Each row is a point. A path goes straight from each point to the next, and from the last back to the first. The post is the endless flat space through its rows: a point in 2 columns, a line in 3, a plane in 4, and so on, so that a path can go around it. How many times does the path go around the post? Going back the other way cancels.
In the rows, 100 means zero.

Post (1 x 2)
112, 94
Path (25 x 2)
97, 168
111, 150
173, 124
166, 67
135, 129
87, 130
90, 92
119, 39
89, 21
42, 104
103, 124
77, 121
87, 76
127, 28
149, 101
122, 136
82, 132
53, 81
42, 121
86, 48
140, 52
162, 105
165, 121
146, 78
159, 135
Times around: 2

Post (8 x 9)
106, 80, 99, 130, 81, 89, 93, 93, 70
103, 134, 92, 82, 126, 88, 95, 84, 122
119, 142, 98, 69, 95, 103, 88, 101, 130
73, 86, 112, 118, 85, 91, 108, 119, 86
93, 44, 109, 130, 124, 92, 122, 94, 113
116, 117, 109, 52, 67, 77, 87, 99, 93
66, 87, 39, 88, 117, 129, 103, 117, 104
75, 107, 122, 84, 58, 115, 81, 85, 69
Path (31 x 9)
72, 71, 98, 108, 134, 118, 103, 80, 85
98, 110, 92, 87, 72, 133, 102, 89, 87
101, 68, 75, 148, 96, 123, 128, 58, 92
48, 98, 91, 127, 110, 124, 97, 74, 105
60, 103, 111, 55, 109, 81, 94, 100, 116
93, 41, 22, 71, 103, 128, 40, 75, 49
96, 61, 150, 105, 69, 100, 91, 109, 149
114, 91, 93, 99, 96, 77, 95, 74, 114
94, 141, 111, 112, 92, 74, 137, 164, 145
129, 84, 123, 135, 67, 104, 104, 119, 92
124, 92, 66, 136, 110, 111, 84, 89, 80
139, 77, 86, 42, 72, 95, 65, 87, 95
125, 58, 108, 68, 124, 32, 90, 108, 100
152, 54, 110, 82, 68, 99, 92, 99, 53
42, 124, 132, 111, 131, 113, 126, 91, 114
116, 91, 52, 110, 63, 78, 116, 92, 78
114, 98, 102, 96, 106, 36, 114, 92, 106
95, 108, 106, 106, 43, 91, 123, 102, 68
82, 97, 55, 148, 113, 110, 107, 113, 70
64, 100, 113, 75, 141, 103, 119, 128, 141
130, 60, 122, 68, 76, 98, 91, 102, 113
61, 5, 88, 140, 119, 129, 97, 102, 110
77, 131, 74, 75, 105, 125, 64, 117, 90
73, 111, 148, 87, 84, 129, 100, 89, 83
111, 73, 123, 28, 78, 103, 127, 102, 108
139, 122, 90, 22, 56, 101, 79, 118, 95
107, 99, 116, 128, 125, 81, 127, 64, 59
53, 149, 104, 114, 53, 96, 145, 166, 101
78, 87, 102, 126, 92, 132, 109, 98, 75
145, 140, 85, 87, 91, 47, 87, 126, 87
85, 123, 153, 113, 110, 77, 86, 127, 100
Times around: 0

Post (17 x 18)
69, 108, 92, 89, 120, 115, 72, 83, 79, 135, 122, 110, 86, 94, 136, 134, 96, 50
91, 150, 126, 57, 109, 124, 116, 78, 82, 132, 80, 105, 116, 86, 116, 117, 77, 169
99, 68, 72, 78, 73, 155, 97, 88, 74, 43, 166, 38, 56, 83, 113, 133, 116, 111
93, 99, 83, 111, 100, 93, 98, 143, 130, 148, 134, 68, 114, 108, 88, 130, 86, 153
94, 49, 135, 84, 124, 148, 110, 89, 67, 87, 94, 143, 94, 9, 91, 79, 88, 66
84, 73, 81, 79, 94, 96, 141, 84, 91, 95, 105, 96, 121, 94, 139, 105, 124, 99
119, 44, 93, 48, 57, 103, 97, 70, 71, 115, 88, 93, 110, 56, 114, 94, 135, 90
116, 107, 135, 117, 96, 77, 102, 105, 77, 123, 30, 50, 101, 84, 108, 85, 81, 110
148, 128, 108, 86, 99, 92, 61, 91, 123, 63, 70, 123, 105, 112, 100, 48, 54, 89
130, 45, 135, 101, 48, 81, 72, 107, 87, 107, 93, 116, 124, 140, 125, 46, 153, 33
98, 93, 130, 83, 118, 110, 107, 94, 95, 87, 98, 94, 81, 41, 142, 156, 77, 133
81, 134, 112, 137, 85, 65, 83, 170, 130, 161, 117, 69, 77, 80, 141, 84, 118, 139
81, 83, 123, 107, 109, 130, 83, 89, 109, 125, 53, 122, 121, 70, 158, 90, 99, 108
92, 99, 122, 105, 74, 102, 86, 88, 106, 105, 78, 74, 109, 88, 89, 102, 149, 98
115, 112, 128, 153, 108, 53, 79, 99, 105, 159, 73, 83, 141, 85, 143, 69, 120, 117
59, 101, 111, 83, 124, 101, 41, 91, 91, 74, 100, 90, 73, 106, 87, 92, 96, 142
143, 70, 76, 70, 125, 89, 118, 163, 116, 173, 92, 117, 76, 116, 104, 68, 135, 79
Path (30 x 18)
59, 91, 142, 143, 82, 130, 77, 98, 137, 84, 85, 106, 78, 110, 170, 96, 88, 120
132, 28, 97, 184, 97, 89, 105, 116, 100, 121, 49, 65, 139, 105, 60, 85, 80, 102
160, 105, 35, 55, 134, 97, 130, 142, 151, 161, 57, 150, 137, 87, 131, 80, 92, 126
108, 89, 76, 71, 109, 75, 93, 144, 134, 33, 86, 81, 100, 148, 139, 74, 81, 91
151, 92, 93, 67, 97, 89, 46, 138, 158, 158, 154, 94, 90, 120, 128, 100, 79, 66
107, 127, 93, 110, 89, 153, 109, 55, 117, 123, 124, 111, 124, 109, 63, 51, 152, 53
108, 77, 149, 149, 133, 94, 68, 52, 96, 60, 63, 100, 127, 124, 44, 75, 60, 158
118, 100, 107, 118, 146, 123, 34, 49, 81, 48, 9, 99, 80, 63, 83, 84, 108, 119
118, 95, 88, 95, 145, 195, 106, 98, 84, 66, 101, 110, 160, 139, 116, 37, 96, 153
72, 72, 153, 66, 109, 117, 43, 95, 96, 108, 114, 127, 133, 131, 100, 91, 107, 176
97, 121, 167, 149, 88, 85, 65, 82, 105, 83, 86, 58, 133, 84, 73, 8, 44, 99
98, 119, 106, 51, 108, 106, 89, 66, 105, 144, 47, 131, 79, 51, 94, 94, 126, 122
70, 82, 93, 159, 69, 86, 75, 129, 83, 101, 130, 74, 99, 120, 125, 127, 82, 121
164, 87, 108, 40, 75, 134, 61, 138, 76, 152, 89, 120, 93, 72, 48, 37, 73, 164
104, 89, 150, 81, 34, 147, 95, 87, 85, 110, 124, 132, 131, 115, 125, 102, 80, 125
146, 73, 186, 122, 57, 102, 97, 81, 103, 63, 107, 79, 98, 80, 83, 85, 76, 87
105, 70, 152, 28, 82, 143, 76, 66, 115, 124, 65, 103, 113, 73, 140, 132, 138, 85
164, 106, 106, 79, 139, 79, 139, 140, 66, 162, 97, 79, 93, 43, 106, 109, 68, 66
116, 68, 79, 23, 169, 148, 90, 90, 76, 35, 24, 145, 48, 40, 152, 43, 45, 142
123, 97, 64, 72, 31, 35, 124, 100, 93, 119, 98, 110, 130, 103, 100, 98, 147, 119
37, 82, 123, 134, 90, 74, 119, 96, 105, 100, 114, 43, 117, 71, 56, 141, 105, 156
57, 78, 109, 56, 67, 129, 153, 61, 105, 109, 131, 75, 86, 83, 119, 162, 161, 76
111, 173, 121, 88, 92, 102, 117, 63, 91, 97, 114, 83, 112, 35, 188, 116, 90, 141
62, 93, 129, 49, 51, 135, 114, 70, 43, 50, 51, 93, 128, 118, 155, 134, 134, 44
68, 127, 151, 98, 54, 144, 71, 112, 98, 159, 96, 122, 108, 95, 125, 147, 123, 91
78, 80, 128, 52, 74, 128, 143, 49, 62, 67, 105, 141, 99, 100, 133, 146, 96, 119
122, 82, 95, 68, 36, 76, 105, 68, 168, 149, 42, 123, 168, 130, 144, 105, 160, 112
117, 68, 138, 75, 38, 137, 83, 140, 140, 127, 110, 64, 85, 78, 108, 78, 180, 70
94, 147, 188, 88, 69, 121, 12, 84, 73, 105, 86, 72, 105, 119, 93, 104, 54, 106
109, 72, 113, 70, 77, 105, 126, 126, 167, 85, 98, 83, 83, 57, 102, 91, 105, 122
Times around: 0

Post (17 x 18)
113, 66, 83, 151, 157, 75, 134, 90, 96, 137, 88, 121, 98, 117, 129, 94, 116, 86
91, 123, 76, 94, 52, 122, 57, 100, 106, 143, 83, 110, 109, 112, 87, 148, 78, 131
118, 111, 80, 95, 90, 102, 71, 91, 106, 118, 105, 125, 147, 81, 52, 110, 76, 82
96, 82, 82, 127, 121, 120, 145, 105, 89, 103, 87, 117, 128, 91, 126, 84, 134, 80
75, 105, 98, 114, 71, 89, 90, 153, 130, 114, 108, 88, 85, 118, 116, 121, 66, 117
116, 86, 98, 115, 160, 113, 101, 119, 75, 126, 83, 117, 100, 74, 104, 63, 106, 68
123, 114, 92, 60, 55, 96, 76, 113, 93, 98, 62, 112, 106, 84, 43, 115, 115, 109
101, 111, 112, 71, 101, 115, 90, 97, 128, 138, 98, 110, 117, 84, 40, 126, 91, 121
122, 100, 77, 112, 137, 130, 147, 82, 102, 103, 93, 104, 92, 85, 107, 97, 88, 69
86, 90, 85, 89, 105, 92, 52, 125, 122, 95, 127, 58, 80, 129, 113, 138, 97, 127
93, 94, 102, 117, 141, 112, 102, 78, 115, 106, 78, 116, 92, 97, 111, 42, 122, 93
104, 121, 91, 121, 144, 86, 122, 117, 86, 93, 90, 109, 116, 96, 115, 97, 76, 112
123, 67, 60, 145, 152, 116, 125, 110, 102, 104, 91, 79, 93, 96, 124, 57, 96, 119
97, 112, 90, 80, 88, 122, 62, 126, 119, 123, 108, 128, 101, 150, 48, 144, 97, 129
96, 122, 95, 133, 102, 99, 106, 116, 86, 113, 124, 55, 91, 132, 101, 87, 85, 116
92, 123, 82, 85, 81, 129, 75, 107, 117, 113, 31, 88, 129, 88, 38, 107, 78, 82
137, 111, 136, 86, 63, 120, 83, 94, 115, 111, 56, 117, 139, 106, 72, 116, 100, 92
Path (29 x 18)
167, 25, 85, 60, 195, 136, 34, 89, 99, 111, 75, 80, 105, 90, 42, 34, 172, 105
108, 54, 50, 84, 112, 68, 89, 106, 110, 102, 90, 74, 75, 60, 94, 102, 103, 147
97, 155, 129, 109, 109, 102, 69, 87, 61, 157, 100, 139, 124, 72, 73, 88, 55, 75
124, 79, 107, 97, 99, 82, 83, 145, 127, 102, 83, 126, 111, 79, 98, 156, 79, 75
107, 167, 135, 71, 83, 105, 46, 121, 97, 125, 72, 142, 140, 109, 72, 148, 69, 100
129, 99, 93, 72, 116, 129, 25, 98, 129, 145, 81, 99, 90, 86, 65, 78, 72, 135
134, 71, 118, 91, 142, 99, 122, 109, 124, 90, 64, 93, 119, 97, 112, 65, 91, 74
108, 75, 89, 110, 126, 133, 149, 128, 120, 130, 81, 126, 124, 106, 71, 59, 162, 86
125, 113, 94, 114, 102, 117, 135, 128, 129, 80, 132, 91, 114, 81, 114, 92, 105, 87
101, 107, 108, 138, 77, 90, 84, 102, 90, 117, 71, 137, 124, 100, 117, 104, 100, 102
70, 114, 94, 100, 86, 105, 111, 121, 122, 93, 105, 104, 118, 63, 65, 105, 76, 136
121, 130, 122, 129, 78, 113, 96, 67, 93, 101, 49, 123, 115, 135, 114, 93, 141, 84
156, 128, 94, 130, 109, 92, 135, 104, 86, 148, 96, 120, 107, 110, 64, 104, 102, 99
96, 94, 114, 110, 119, 92, 150, 107, 141, 109, 140, 81, 104, 112, 99, 108, 87, 92
103, 95, 115, 82, 69, 127, 127, 76, 106, 154, 70, 151, 131, 115, 62, 138, 93, 90
111, 91, 124, 104, 87, 85, 70, 133, 96, 110, 15, 115, 86, 89, 90, 63, 105, 111
102, 126, 88, 110, 90, 84, 72, 118, 85, 86, 122, 127, 95, 110, 106, 98, 101, 119
94, 142, 92, 67, 110, 88, 52, 137, 100, 72, 60, 96, 75, 53, 93, 53, 118, 132
139, 105, 73, 99, 164, 114, 76, 133, 86, 101, 103, 43, 81, 90, 43, 92, 86, 80
109, 53, 83, 147, 115, 64, 120, 114, 103, 117, 82, 85, 79, 125, 120, 129, 125, 104
110, 97, 85, 86, 155, 131, 184, 75, 110, 89, 119, 112, 93, 67, 49, 84, 78, 107
74, 128, 132, 100, 74, 92, 50, 129, 97, 150, 80, 81, 138, 88, 136, 89, 40, 93
84, 112, 99, 110, 66, 158, 100, 111, 119, 112, 97, 58, 94, 146, 134, 91, 127, 102
95, 106, 89, 145, 148, 141, 99, 106, 131, 175, 100, 120, 106, 105, 73, 106, 78, 112
82, 80, 147, 108, 53, 132, 112, 123, 98, 87, 101, 86, 96, 127, 157, 145, 149, 105
69, 123, 105, 120, 112, 113, 56, 105, 101, 107, 109, 97, 97, 147, 103, 99, 60, 110
127, 88, 43, 141, 147, 142, 86, 85, 87, 141, 65, 89, 90, 74, 79, 67, 58, 92
99, 166, 119, 104, 88, 91, 125, 137, 89, 86, 118, 144, 144, 85, 85, 135, 50, 78
79, 138, 160, 85, 99, 103, 85, 124, 113, 162, 112, 123, 104, 113, 111, 149, 100, 101
Times around: 1
